Every row gives one point. The window is the flat piece filled in between its corners: a triangle in 3 columns, a solid with four corners in 4, and so on. A path goes straight from each point to the next, and from the last back to the first. List the points from which the path goes on through the window.

Window (3 x 3)
[[ 27 -13  24]
 [-29 -25  18]
 [ 18  67  -5]]
Path:
(1): [15  4 53]
(2): [ 23 -29 -17]
(3): [ 26   0 -13]
(4): [15 23 53]
(5): [12  5 49]
(6): [ 33 -20 -18]
(7): [ 41 -28 -13]
(8): [ 9  8 58]
(9): [40 39 40]
(10): [ 56  10 -19]
(11): [ 16  54 -15]
(12): [12 65 28]
Through the window after points: 1, 3, 5, 7, 11

Window (4 x 4)
[[ -7 -89  14 -32]
 [-52  26 -23  13]
 [ 41 -39  28 -20]
 [ 40  14 -35  12]]
Path:
(1): [-17 -55   8 -38]
(2): [ -9 -68  20  15]
(3): [-38 -18   2  34]
(4): [-50  -3  -7 -21]
(5): [-11  -3 -10 -36]
(6): [ -2 -25  -1  23]
(7): [-43 -42  -8   9]
(8): [-42 -30 -20 -37]
Through the window after points: 5

Window (4 x 4)
[[ 29 -13 -47   2]
 [ 33  60   9 -43]
 [-77 -12 -22  11]
 [  5 -16  -5  -8]]
Path:
(1): [-22  -9  -8 -52]
(2): [ -3 -10 -12 -47]
(3): [-8 15 21 16]
(4): [-9 29 -4 31]
(5): [ -4   4 -51 -53]
(6): [-19 -37 -41  -1]
(7): [ -9 -20 -32  38]
(8): [45 50 14 14]
(9): [ 38   9 -25 -76]
(10): [-82 -13 -12 -32]
(11): [-64   2  12  15]
(12): [-20  14  12   2]
Through the window after points: none

Window (6 x 6)
[[  6 -46  46 -65  55  35]
 [  0 -13  37  28  30 -14]
 [-10 -32  -3 -21  53  10]
 [ 33  46 -11 -35 -23   7]
 [ 81  28 -36   2 -59 -15]
 [ 44  16  11  39  53 -18]]
Path:
(1): [ 24 -13  16  23  16  48]
(2): [  9  -5  14   1  31 -33]
(3): [ 28   9  12  -4   9 -53]
(4): [25 16  2 49 23 42]
(5): [ 17 -35   3  38  24  52]
(6): [ 15 -17  21 -18  36 -45]
(7): [ 46  -1  -5 -62  46 -48]
(8): [ 19  15 -15  22  -2  56]
(9): [40 18  7 22 21 14]
(10): [ 35  12  16  -7  28 -42]
(11): [ 27 -21  34 -19  31 -61]
(12): [ 23 -15  -2  43  16  52]
Through the window after points: 1

Window (8 x 8)
[[ 37  86 -44  20   1  37  24  14]
 [ 32  -6 -68  79 -52 -88  64 -10]
 [ 20 -24 -41 -48 -43 -23 -34 -23]
 [-30 -19  -5 -33  -9  52  -7 -28]
 [-28  -9 -49 -15  23   6 -42 -22]
 [-61  31  12 -75  30  18 -14 -18]
 [-31  33  57 -35  44  43 -53 -24]
 [ 12 -57 -21 -38  26 -26   6 -17]]
Path:
(1): [-24  13  -9  -5 -12  -5  -7  28]
(2): [-12  38 -32 -30   9   3   9 -56]
(3): [ 21 -16 -44  -2 -10 -15   7 -56]
(4): [  9 -34 -30  15 -17 -10  -8  41]
(5): [-16 -39 -46  -6 -31 -22   1  60]
(6): [  4 -17 -66 -17 -17 -14  17 -46]
(7): [ -3  14 -38 -25  24   3  12 -93]
(8): [-21   0 -24 -11  -6  -6 -12  12]
(9): [-20 -48 -13 -24 -10 -13 -15  57]
(10): [ 16 -32 -28 -37  21 -18   1 -44]
(11): [ -4   1 -15 -19  11  -1 -18 -52]
(12): [-37 -37  -1 -20  -7  -5 -24  42]
(13): [-17 -17 -28 -16 -17 -16 -12  36]
(14): [ -6  15 -49  -8  20  -9  20 -85]
(15): [  3  26 -24 -29  -8   7 -10 -49]
(16): [-24  10 -11  -6 -23  12 -38  50]
Through the window after points: 7, 9

Window (9 x 9)
[[-39  -6 -30  -1  30  -7 -25   1   0]
 [-72  18  62   3  14  45  29 -32  27]
 [-27 -61  -6  31  -4  41 -35  -4 -41]
 [ 63  28  42  26   6 -17 -64   8  18]
 [  8   5 -78  32 -26 -56 -47 -54 -31]
 [ -6 -23  67 -65 -23  18 -51  15  15]
 [-20  56   5 -81   2  51  70  -7  17]
 [ 21  -2  12  43   2 -50  46  52 -21]
 [ 43 -17  -5 -45  40 -45  -5 -42  30]]
Path:
(1): [ 22 -26   5 -24  -6  -4 -18   1  56]
(2): [ 16   7  34 -33  28 -22 -27 -27 -22]
(3): [  2  -1  30  -5  45   1 -15  -6 -71]
(4): [ -5 -35 -24  41 -39   6 -31   7  42]
(5): [  2  11 -32 -12 -16  -3   7 -20  20]
(6): [ -8  40  27 -41  39  -6 -11 -25 -60]
(7): [-15  20  31 -27  32  -5   4  -7 -30]
(8): [ -3  -1  -2   6 -13   0   6  -3  73]
(9): [-21  -1   1  16 -25  -1 -19 -11  81]
(10): [-11  19  45   0  34  11   2 -20 -62]
(11): [ 20  15  23 -30  28 -60 -36 -31 -68]
(12): [ 42 -19 -28   4 -14 -12 -27  11  41]
(13): [ 30 -19 -21  -3 -30 -12 -31   7  75]
(14): [  8  -8   4 -34  39 -29 -20 -19 -47]
(15): [-12   9  14  11  36 -18 -14   3 -70]
(16): [ 11 -47 -11  20 -27  -1  14  18  46]
Through the window after points: 1, 3, 5, 9, 15

Window (11 x 11)
[[-29 -23  -7  29   7 -13 -25 -56  16 -32 -38]
 [  7 -38 -37 -35 -14 -21  32   3   2 -14 -23]
 [-67 -25  31 -35 -40 -43  50  17 -31 -19 -33]
 [ 53  59  -7  58 -11  18 -73   7  70 -52 -33]
 [ 29 -16   7  23 -13 -29 -83 -20  -1   3 -82]
 [ 44   2 -15  56 -21  58 -75  -8   1 -57 -54]
 [ -7 -52  14  36 -39 -23  41 -13   5  12 -43]
 [ 11  -3   2  -4 -23 -40  53 -47 -50  -9 -40]
 [ 12  52 -63  57 -47  27 -72   2  25 -14 -27]
 [-12  47 -23  -6  30  53  61  35 -11  39  23]
 [-11  38 -63  42  60   9  82  69 -38   5  18]]
Path:
(1): [ -7  34 -47  43  -7  18   2  11   5 -11 -56]
(2): [  8  14 -32  34  -9   2 -27   4   1 -11  20]
(3): [  3 -12  -2  27 -19 -16 -30 -26  -6 -22   2]
(4): [-16  -2 -16  15  -6   6  -2  -9   8 -19 -83]
(5): [-18  -4  -9 -15 -25  -3   2 -23   8 -23 -76]
(6): [  3 -33  20  23 -29 -28 -26 -10   3  -9   8]
(7): [  4   1   1   7  -8 -32  -2  -3 -23   8  34]
(8): [-27  30 -41  20   0  15  33  20  30  -8 -76]
(9): [ -8   3 -23  11   4   6  26   6 -13   5 -48]
(10): [  0 -20  13  11 -20 -15   7   0 -27  27  37]
(11): [ 17 -39  14  29 -26 -32  -8  -4 -17 -21  24]
(12): [-14  -3 -16  22 -24   4  42  -9  23  11 -90]
Through the window after points: 1, 3, 11

Window (11 x 11)
[[ 31  66  -8  26  -9  47  -7  10  41  18  22]
 [-10 -16 -61 -25  30  11 -33 -12  23 -21 -40]
 [-31 -62  21  59  62   0 -66 -23  12  -4  -4]
 [ 31  -8  25 -27  47 -47  50  40  -9 -71  32]
 [ -5  20  21 -23 -39 -56 -11 -42 -19  53 -52]
 [ -3  35   8 -16 -70  44 -18 -13 -35  29 -12]
 [ 29  35  -8  29  -4 -83 -56  97  47  -1  36]
 [ 50 -31 -14 -46  -8 -27  14  50  23  51  46]
 [-56 -68  47 -46 -35 -22   4 -20  63 -33  59]
 [  3  15 -31  30  -6 -40  19 -30 -28 -25 -14]
 [ 19 -45  24 -21 -25 -22 -34 -75 -16  -2 -25]]
Path:
(1): [ 12 -30  16  -5  -9   6 -22  -1  19 -10 -45]
(2): [-11  -8  -1 -20  -5 -14 -27 -27  -5  20  39]
(3): [ 11  14 -15 -22  34  -3 -49  -8   5 -14  74]
(4): [  3 -31  22  20 -25 -15  26  20  16 -13 -56]
(5): [ 36  -6   4  40 -39 -14  13  16  46 -25 -54]
(6): [-13   0   7 -19  -3   5 -34  -7   5  18  22]
(7): [-23  10 -10  -6  28 -53 -72 -21  -6  -4  76]
(8): [ 38  -6   8  12 -31 -15   9  29  23   0 -53]
(9): [ 16 -23  16   7 -18 -21  -3   8  17   9  -1]
(10): [-12  -3 -16 -22  27 -41 -25 -16 -14   9  51]
(11): [ -4  -4   3 -18 -10   3 -20 -49  -7   2   9]
(12): [ 23 -46  44  -3 -58 -20  15   8  33  14 -58]
Through the window after points: 7
